Each row is a point. Examples show where two turns around zero, p and q, send a point. Write where each new point lands after one turn and then the other. Backwards means that the second turn is done in reverse. Each puzzle has new turns, and all numbers are rounded.
In the rows, zero is written as 100.

Turn p:
[ 87,  69, 134] -> [ 84,  62, 124]
[151, 103,  80] -> [150, 102,  77]
[ 79, 119,  68] -> [ 81, 131,  78]
[ 74, 111,  94] -> [ 76, 116, 101]
[109,  98, 125] -> [110,  89, 122]
Turn q:
[ 83,  83, 116] -> [ 76,  85, 106]
[114, 129, 112] -> [113, 124, 121]
[ 86,  94, 120] -> [ 79,  95, 113]
[ 99, 126, 107] -> [101, 125, 111]
[111,  83,  24] -> [135,  90,  30]
[107,  84, 121] -> [ 96,  80, 119]
Where do these land?
p, then q: [119,  98,  84] -> [123,  99,  90]
p, then q: [128,  74,  98] -> [122,  70,  90]
p, then q: [ 84, 119,  87] -> [ 93, 127,  96]
p, then q: [79, 89, 86] -> [ 83, 104,  78]
p, then q backwards: [104, 148, 157] -> [131, 140, 155]
q, then p: [87, 72, 88] -> [83, 87, 75]

Turn p:
[128, 115, 111,  77, 137,  56] -> [118, 133,  84,  61, 141,  89]
[101, 131, 121,  86, 117,  63] -> [ 92, 141, 106,  74, 126,  90]
[ 70,  84,  96, 117, 103, 113] -> [ 85,  83, 104, 133, 103,  94]
[100, 106, 105,  62, 127,  78] -> [ 87, 113,  79,  71, 133, 102]
[104, 109,  86,  71,  77, 140] -> [ 86,  87,  88,  91,  69, 141]
[ 94,  42,  78, 103,  41, 127] -> [ 94,  27,  99, 106,  49,  89]
[ 84,  84, 101, 132,  55, 114] -> [ 94,  75, 129, 122,  61,  85]
[ 98, 102,  69, 123,  95,  97] -> [109, 106,  84, 123,  80,  85]
[121, 127, 133, 128, 147, 113] -> [135, 133, 126, 119, 139, 126]
Turn q:
[ 85,  78, 140, 117,  83, 101] -> [ 96,  71, 120, 134,  82,  88]
[ 66,  77, 122, 113, 109, 123] -> [ 86,  67, 120, 129, 118, 108]
[101,  88, 102,  68,  91, 111] -> [ 99,  82, 107,  79,  86, 119]
[ 96, 161,  65, 132,  81,  94] -> [ 81, 171,  77, 120, 100, 107]
[153, 110,  68,  96, 106, 124] -> [142, 117,  62,  82, 105, 127]
[ 64,  63, 108, 111,  92,  71] -> [ 63,  67, 103, 110,  97,  66]
[135, 122,  96,  64, 138,  77] -> [134, 123, 112,  47, 113,  86]
Where do these land?
p, then q backwards: [ 65, 114,  62, 100, 116, 119] -> [ 84, 103,  76, 139,  69, 113]
p, then q: [ 71, 132,  99,  93,  97, 131] -> [ 78, 107, 111, 137, 108, 128]
p, then q backwards: [136, 114, 117, 140,  99,  75] -> [135, 130, 134,  99, 123,  84]
q, then p: [ 83,  74, 108,  52, 134, 107] -> [ 87,  61,  99,  76, 144, 117]
p, then q: [119,  73, 126, 136,  75,  77] -> [128,  84, 114,  92,  66,  58]
p, then q: [151,  91, 104, 130,  76, 101] -> [142,  95,  90,  93,  54,  95]
q, then p: [ 75, 101,  84,  48, 103,  90] -> [ 51,  85,  97,  81, 117, 121]

Turn p:
[125, 129, 102,  65, 119,  88,  69, 117] -> [115, 121,  97,  67, 119,  89,  56, 116]
[ 99,  82,  64, 103,  65,  75, 107, 118] -> [ 99,  74,  63, 103,  63, 107, 100, 119]
[125, 132, 129, 141, 133,  54, 115, 133] -> [ 82, 133,  99, 134, 111,  36,  87, 141]
[104,  67, 128,  72,  83,  98,  80,  67] -> [124,  74, 123,  62,  92,  87, 114,  73]
[ 62, 138,  71, 129, 133, 132,  72, 114] -> [ 58, 139, 112, 127, 104, 141,  59,  86]
[ 84,  99,  99, 100,  90,  65, 149, 103] -> [ 80, 103,  67,  99,  90,  83, 143, 119]
[ 97, 105, 133, 100,  63, 123, 130,  57] -> [134, 113, 120, 101,  93, 108, 160,  83]
[ 97,  65,  56, 100, 103, 137,  92,  76] -> [103,  63,  88, 112, 107, 140,  92,  58]
[109,  83, 118,  89, 111, 127,  85, 116] -> [105,  81, 131,  93, 122, 109,  88, 107]
Turn q:
[115,  83,  98,  55,  77,  81,  90, 151] -> [108,  70, 114,  77,  58,  89,  83, 148]
[104,  68,  62, 111,  99, 110, 114,  56] -> [131,  74,  73, 113, 118,  98,  95,  56]
[ 85,  85,  50, 119, 108,  90, 117,  89] -> [124,  95,  53, 104, 113,  75, 102,  85]
[125, 113, 140, 101, 134,  73,  30, 150] -> [ 71, 128, 154, 119, 108,  80,  55, 165]
[ 86,  91, 115, 114,  99,  80, 133,  74] -> [ 95,  92, 104,  97, 113,  80, 137,  72]
[ 87, 118,  99,  53, 105,  88,  78, 138] -> [ 88, 110, 106,  57,  78,  94,  72, 137]
[104, 100, 109, 123, 120, 146, 148,  88] -> [120, 105,  91, 105, 135, 141, 145,  90]
[ 93, 101,  83,  93, 108, 105, 112,  54] -> [114, 102,  90,  87, 114, 102,  96,  54]
[114,  99, 102, 120,  97, 111, 108,  51] -> [110, 101, 106, 122, 113, 111, 107,  53]
[ 71,  88, 113, 115,  87, 127,  96,  96] -> [ 68,  84,  83, 107, 110, 122, 109,  94]
[116, 154, 128,  96,  67,  89,  75, 152] -> [ 71, 138, 126, 109,  41, 108, 100, 144]
Where do these land?
q, then p: [110,  80, 148,  94,  69, 130, 136, 120] -> [ 97,  65, 123, 114, 122, 124, 154, 122]
q, then p backwards: [115,  86,  91, 130, 131, 118, 101, 109] -> [133, 112,  95, 104, 112, 124, 126, 112]
q, then p: [ 65,  97,  75, 100,  94,  55, 107, 110] -> [ 87,  96,  52,  75,  73,  85,  98, 106]
q, then p: [ 67, 136,  68,  88,  64, 123,  82, 112] -> [111, 109,  81,  89,  65, 161,  87,  93]
q, then p: [ 77,  55, 133, 113, 142,  75,  49, 142] -> [ 18,  85, 124,  86,  98,  71,  65, 128]
q, then p backwards: [124,  77, 107, 112, 112, 128, 100,  57] -> [117,  84,  91, 108, 117, 150,  95,  77]
p, then q: [137,  99,  76,  68, 137,  79, 126,  68] -> [152, 117,  89,  85, 124,  65,  68,  84]
q, then p: [ 77, 135,  96,  82,  72,  93,  62, 104] -> [ 99, 120, 108,  72,  54, 130,  94,  96]
q, then p: [ 79, 123, 107, 117, 108, 103, 106, 101] -> [ 84, 127,  86, 102, 106, 113, 108, 100]
q, then p: [149, 113,  97,  96,  69,  96, 132,  75] -> [157, 100, 107, 121,  95,  86, 135,  96]

Turn p:
[110,  92, 107,  95, 100, 116, 110, 100,  86,  24, 117] -> [105, 100,  93, 107, 102, 121, 140, 108, 108,  33, 110]
[117,  88,  91, 141,  92, 111,  90,  84,  93, 119, 109] -> [101, 101,  88, 142,  93, 119,  85,  93,  83, 118, 106]
[ 91, 105,  86, 100,  88,  81, 106, 110, 105, 107,  95] -> [ 95, 102,  87,  92,  98,  79, 101, 110,  91, 111,  95]
[ 82,  92,  94,  93, 103,  86, 111,  96, 118, 109,  80] -> [ 91,  78,  96,  89, 114,  79,  99,  99, 105, 114,  90]
[115, 126,  88, 105, 100,  88,  86,  80,  96, 114,  56] -> [101,  96,  97,  86,  95, 114, 104,  82,  76, 128,  58]
[ 77, 123,  99,  97, 106, 109, 135, 108, 104,  88, 110] -> [ 83, 124, 108, 100, 124,  79, 123, 102, 112,  92, 102]
[ 79,  98,  92,  94,  88,  90,  93, 108,  94,  88,  77] -> [ 83,  88,  94,  80, 103,  94,  99, 114,  84,  91,  87]
[101,  90,  89, 111, 111, 164,  88,  98,  91, 103,  81] -> [ 79,  97, 113, 114, 123, 158,  95, 115, 108, 110, 100]
[143,  89,  91,  96,  90,  95,  84, 102,  96,  90, 119] -> [131, 102,  80, 105,  70, 120, 107, 105, 100,  96, 113]
[ 78, 102, 114,  90, 141,  81,  85, 108, 110, 109, 103] -> [119, 100, 112,  80, 124,  82,  67,  90, 112,  92,  92]
[ 73,  92,  93,  87,  87, 104,  90,  88,  96, 112, 106] -> [ 74,  94,  92,  85, 102,  99,  85,  93,  96, 104, 119]
[104,  98, 116,  89,  87,  82, 117, 114,  91, 100, 112] -> [108, 102, 113,  96,  83,  75, 111, 107,  96,  93, 115]
[110, 107, 125, 109,  94, 104, 105, 110, 131, 118, 118] -> [103, 112, 111, 121,  80,  83,  89,  99, 131, 110,  98]
[120,  97, 116,  91, 112,  87, 100,  93,  91, 119, 118] -> [128, 102, 114, 100,  88,  96,  94,  81, 100, 108, 117]
Turn q:
[ 72,  96,  89,  88,  87,  82, 112, 111, 126,  83, 129] -> [ 70, 107, 102,  96, 117,  97, 129, 119, 110,  80, 125]
[103, 104, 116, 120,  97, 119,  98,  95, 106, 121,  90] -> [100, 112, 118, 115,  88, 109,  81,  91, 105, 112,  89]
[121,  92, 113,  84,  76, 100, 132,  77, 117,  93,  97] -> [113, 112, 110,  76,  96, 106, 118,  82, 141,  93,  99]
[112,  91,  88,  83, 114,  90,  76, 103, 113, 108,  88] -> [101,  86,  84,  89, 117, 101,  75, 117, 108, 102,  92]
[105, 126,  79,  92,  77, 100,  94,  96,  83, 108, 107] -> [ 87, 113,  68,  88,  76, 101, 102,  93,  92, 100, 100]
[133,  88,  94, 128,  89,  78, 100, 107,  90,  75,  80] -> [124,  68,  97, 107,  68,  88, 111, 115, 114,  88,  83]
[ 59,  92,  88,  78,  84, 111,  92, 121,  76,  87,  97] -> [ 65,  87, 103,  79, 108, 103, 124,  99,  62, 107,  94]
[ 96,  97, 104,  94, 123,  84,  97,  91,  76, 103,  92] -> [114,  89,  91, 101, 114,  77,  96,  91,  88, 114,  99]
[101,  81,  85,  91, 112,  93,  77,  68, 107,  93, 144] -> [ 94,  78,  71, 109, 122, 116,  96,  89, 115,  98, 144]
[ 90, 106, 121, 119, 103,  98,  71, 115, 135, 119,  78] -> [ 78, 102, 126, 118, 102,  92,  57, 117, 109,  94,  83]
[ 83, 126,  87,  97, 129, 119, 133,  83,  78, 102,  97] -> [119, 133,  85, 115, 120,  99, 120,  75,  73, 108,  89]
[ 99,  73, 106, 100, 105, 116, 104, 111,  94, 116, 107] -> [105,  95, 118,  97, 104, 116, 100, 107,  95, 127, 109]
[122, 108, 122, 110, 102, 105, 113,  92, 103, 113, 100] -> [123, 117, 113, 104,  87,  99,  87,  91, 113, 103, 103]
[102, 119, 107, 115, 102, 106, 100, 130,  96,  78,  93] -> [107, 102, 114, 106,  84,  97, 102, 114,  75,  75,  90]
Where do these land?
p, then q: [ 93, 112,  76,  87,  99,  66, 109, 102,  89, 140, 101] -> [102, 112,  66,  80,  99,  73,  84, 102,  99, 131, 116]
p, then q backwards: [ 83, 102,  85, 101, 130,  97,  81, 115, 101,  95, 115] -> [112, 115, 100,  75, 127,  98,  95,  98, 121, 106, 100]
q, then p: [ 88, 101, 101,  97,  96, 106, 104, 109, 113,  78, 119] -> [ 95, 109, 108, 107, 112,  96, 112, 102, 108,  75, 110]
p, then q: [101, 135, 116,  78,  98, 119, 139, 102, 106, 109, 102] -> [ 98, 146, 123,  98, 113,  74, 101,  89, 118,  92, 105]
p, then q: [123,  75, 121, 128,  91, 101, 107,  59, 100, 100,  91] -> [104,  77, 115, 131,  81, 114, 117,  78, 123, 125,  98]
q, then p: [ 68, 105,  90,  98, 101, 102,  91, 105,  84,  78, 119] -> [ 94, 103, 102, 106, 126,  93, 109,  97,  77,  83, 126]
q, then p: [113, 116,  74, 143,  98,  89,  80, 110, 121, 119, 103] -> [ 81, 116,  75, 121,  92,  99,  79, 138,  89, 100,  76]
p, then q: [ 96, 102, 104,  86,  95, 107, 107,  92, 115,  87,  74] -> [ 96, 100, 117,  92, 122, 101, 113, 100, 111, 106,  84]
q, then p: [103,  92, 113, 112, 100, 112,  88, 111,  82, 142,  98] -> [ 91, 108, 114,  98,  75, 106,  66,  97,  86, 123, 106]
q, then p: [113,  84,  59,  99,  93, 120,  95,  93, 111, 105,  97] -> [ 81,  99,  95, 105, 119, 123, 103, 124, 117, 124,  99]
p, then q backwards: [114,  75, 100, 105,  92,  73, 122,  95, 108,  83,  74] -> [100,  81,  86, 116, 105,  78,  99, 103,  74,  69,  84]
p, then q: [110, 103, 127,  83, 103, 111,  98, 101,  78,  79,  96] -> [111,  99, 126,  82,  97, 108, 111,  79,  98,  81, 106]
p, then q backwards: [ 95,  98, 134,  82, 104,  97,  77, 107,  93,  87, 111] -> [121, 113, 130,  95,  87, 104,  90, 107, 115,  82, 101]

Turn p:
[108,  85, 106,  95, 109, 111,  55, 123, 117,  95,  84, 101] -> [ 73,  73, 124,  97, 117,  88, 117,  75, 103, 110, 113, 106]
[107,  94, 115, 108,  94, 117,  92,  99,  80, 138,  81, 106] -> [ 77, 102, 111,  73,  97,  98,  90, 112,  94, 129,  79, 109]
[ 80,  63,  91,  97, 112,  90, 124,  94,  67,  78, 129, 125] -> [107, 106,  82, 111, 103, 140,  89, 107,  55,  93, 117,  68]
[ 95, 101,  91,  96,  89, 109, 117, 126,  90,  86,  91, 109] -> [104,  86,  77, 116, 113, 106,  88, 103,  97, 115, 106, 110]
[133,  88, 130, 100,  85,  82, 111,  90, 117,  85, 111, 149] -> [105,  84, 123, 104,  90, 101,  69, 102,  61,  60, 105, 130]
[ 90,  91,  75,  59,  92, 105,  62,  88,  99,  88, 136, 104] -> [129,  87, 119,  82, 145, 115, 123,  97,  98,  85, 113,  72]
[176, 134,  96, 141, 110, 109, 117, 102, 125, 129, 105, 103] -> [105, 130, 137, 118,  83,  72,  47,  69, 122,  98,  57, 129]
[ 84,  53,  84,  85, 108, 110, 108,  79, 121, 108, 102,  93] -> [126,  90, 113,  95,  76, 104, 127,  92,  73, 120, 107,  75]
[ 79,  73, 141, 153,  87, 110, 110,  78, 106,  97, 114,  74] -> [ 88, 121,  88,  74,  46, 141, 119,  78,  96,  95, 102, 123]
[ 89,  89, 129, 103, 117,  94, 103, 112,  83,  98,  89,  62] -> [ 67, 107,  99, 113,  79, 121, 121, 115, 117, 113, 109,  98]
[102, 103,  82,  64,  75, 106,  91, 117,  76, 100,  84, 113] -> [106,  65,  93,  96, 137, 100,  91, 125, 102, 116,  95,  96]
[122, 123, 107, 115, 111,  82, 140,  80,  58,  82,  93,  80] -> [ 87, 120,  78, 134,  80, 120,  83, 127, 113,  78,  61,  92]
[ 84, 110,  75, 105,  86,  72, 118, 104, 129, 130, 114, 110] -> [135, 112,  92,  83,  84,  71,  75, 102, 108, 100, 126,  90]
[ 77, 147, 109,  80, 129, 120,  77, 131, 150, 106,  84,  87] -> [ 94, 118, 106, 114, 126,  44, 142,  92, 128, 116, 128, 130]
[ 74, 146,  70,  99,  97,  84,  75,  77,  82,  79,  83,  84] -> [ 96, 100,  58,  90, 125,  81, 122, 106, 133,  71,  81,  73]
Turn q:
[100, 140,  99,  77, 151, 110, 112, 102, 115,  93, 106,  94] -> [163,  94, 106,  97,  97,  99, 111,  86, 119,  86, 106,  82]
[ 90,  89,  90, 104,  70, 124, 119, 127,  92,  97,  81,  84] -> [ 76,  91, 105,  93, 106, 119, 115, 146, 103,  87, 100,  98]
[115,  90, 101, 130,  66, 101,  67,  71, 154,  85, 135,  94] -> [ 64, 147, 110, 124, 112,  61, 124,  71,  89,  93, 132, 118]
[ 97, 115, 104, 104,  87,  84, 123, 146,  92, 117, 106, 104] -> [ 99,  93,  98, 125,  77, 115, 109, 128, 128, 114,  79, 101]
[105,  89,  82, 101, 101,  88, 103, 124,  88,  79,  85,  87] -> [ 89,  85, 109,  98,  93, 112, 115, 111,  86, 109,  93,  71]
[114, 135,  98,  86, 136, 111, 123, 110,  87,  96,  69, 149] -> [146,  35,  97, 117,  99, 107,  89,  94, 104,  83,  89, 105]
[113,  88,  86,  85,  96,  77, 104, 103,  74, 102,  93, 100] -> [ 93,  88,  91,  88,  78, 112, 101,  99,  81, 114,  80,  97]
[124, 109, 122,  93,  86, 113,  93, 112,  56, 106,  96,  70] -> [ 74,  85, 102,  61,  89, 125, 109,  91, 134, 101,  89, 103]
[ 79,  60, 130, 144,  87,  77,  80,  68, 136,  89,  99,  94] -> [ 58, 150, 107, 129, 135,  89,  68,  80,  82, 101, 110,  88]
[104,  73, 105, 119,  91,  95, 110,  41, 151, 116, 121,  93] -> [ 93, 162,  69, 118, 125,  87,  99,  76,  74,  78, 112, 119]
[102, 110,  89,  75, 139, 115,  83, 121,  97, 129,  83, 118] -> [139,  67,  90,  94,  86, 114,  85, 104, 107, 117, 133, 101]
[ 78,  84,  87, 146,  90,  94,  80,  50,  97, 103, 126,  92] -> [ 80, 138,  93,  92, 149,  70,  99,  87,  82, 128,  93, 115]
[ 96, 102, 108,  63, 137, 122, 113, 118,  92,  88, 118, 135] -> [137,  68,  86,  93,  76,  69,  80, 110, 115,  80, 103,  84]
[ 80, 115, 100,  71,  64,  90,  91, 107,  71,  99,  82,  87] -> [ 90,  98, 137,  72,  79, 120,  93, 120,  97, 107,  80, 118]
Where do these land?
p, then q: [111, 112,  91, 109,  51,  84, 142, 121,  92, 107, 118, 105] -> [ 81,  77, 104, 106,  81,  80, 118,  85,  92, 117, 154, 115]
p, then q: [ 88,  63,  83,  83,  83, 106, 101, 106, 128, 122,  98,  88] -> [ 79, 120,  60,  91,  71, 111, 101,  93, 107,  91,  99, 116]
p, then q: [ 89, 100,  64, 109,  95,  60,  82, 106, 123, 107,  91, 118] -> [ 90, 138, 106,  85,  75,  90, 110,  77,  74, 116,  95,  82]
p, then q: [113,  84, 102,  86, 117, 106,  79,  85,  85,  64, 127,  75] -> [100, 101,  95,  90, 141, 102, 106, 103, 120,  58, 100,  78]
q, then p: [ 84,  91, 103, 133,  88,  92,  88,  75, 121, 100,  85, 120] -> [ 62, 134,  91,  90, 109,  96,  98,  90,  88,  87, 101,  85]
p, then q backwards: [115, 144, 101, 101, 114, 114,  91,  64, 125,  82,  92,  92] -> [108, 131, 106, 108,  83, 101, 135,  76, 110,  77, 134, 103]
p, then q: [123,  91, 114,  96,  44,  99, 115, 153,  99,  87, 107,  74] -> [ 78,  97,  69, 123, 101,  62,  87, 107,  98,  92, 163, 116]
q, then p backwards: [136,  97, 142, 103, 138, 133, 143, 112, 101, 112,  99, 107] -> [ 92, 123,  66, 117,  69,  63,  95, 101,  90,  47, 104,  76]
p, then q: [ 88, 131, 115, 105, 108, 110, 115, 120,  88,  84, 124, 102] -> [130,  80, 105, 116, 119,  75, 117,  97, 111, 111, 107, 106]
p, then q backwards: [ 93, 131,  85, 113, 136,  99,  65,  81,  89, 153, 101, 115] -> [ 66,  75, 111, 113,  96,  98,  86,  73,  86,  64, 142,  65]
q, then p: [ 79,  71, 112,  72,  65,  98,  93,  95,  88,  77,  80, 145] -> [ 55,  65,  85,  71, 123, 124, 105, 106,  95,  88, 130,  94]
q, then p: [ 67,  87, 102,  88, 118,  59,  83,  79,  84, 101,  88,  89] -> [ 72, 102, 122,  75, 122,  93, 114, 124, 124, 109,  72,  99]
p, then q: [114, 100,  87, 101, 145, 139, 103, 101,  77, 104,  89,  69] -> [119, 111,  96, 113, 145, 147,  95, 108, 116, 102,  97, 115]
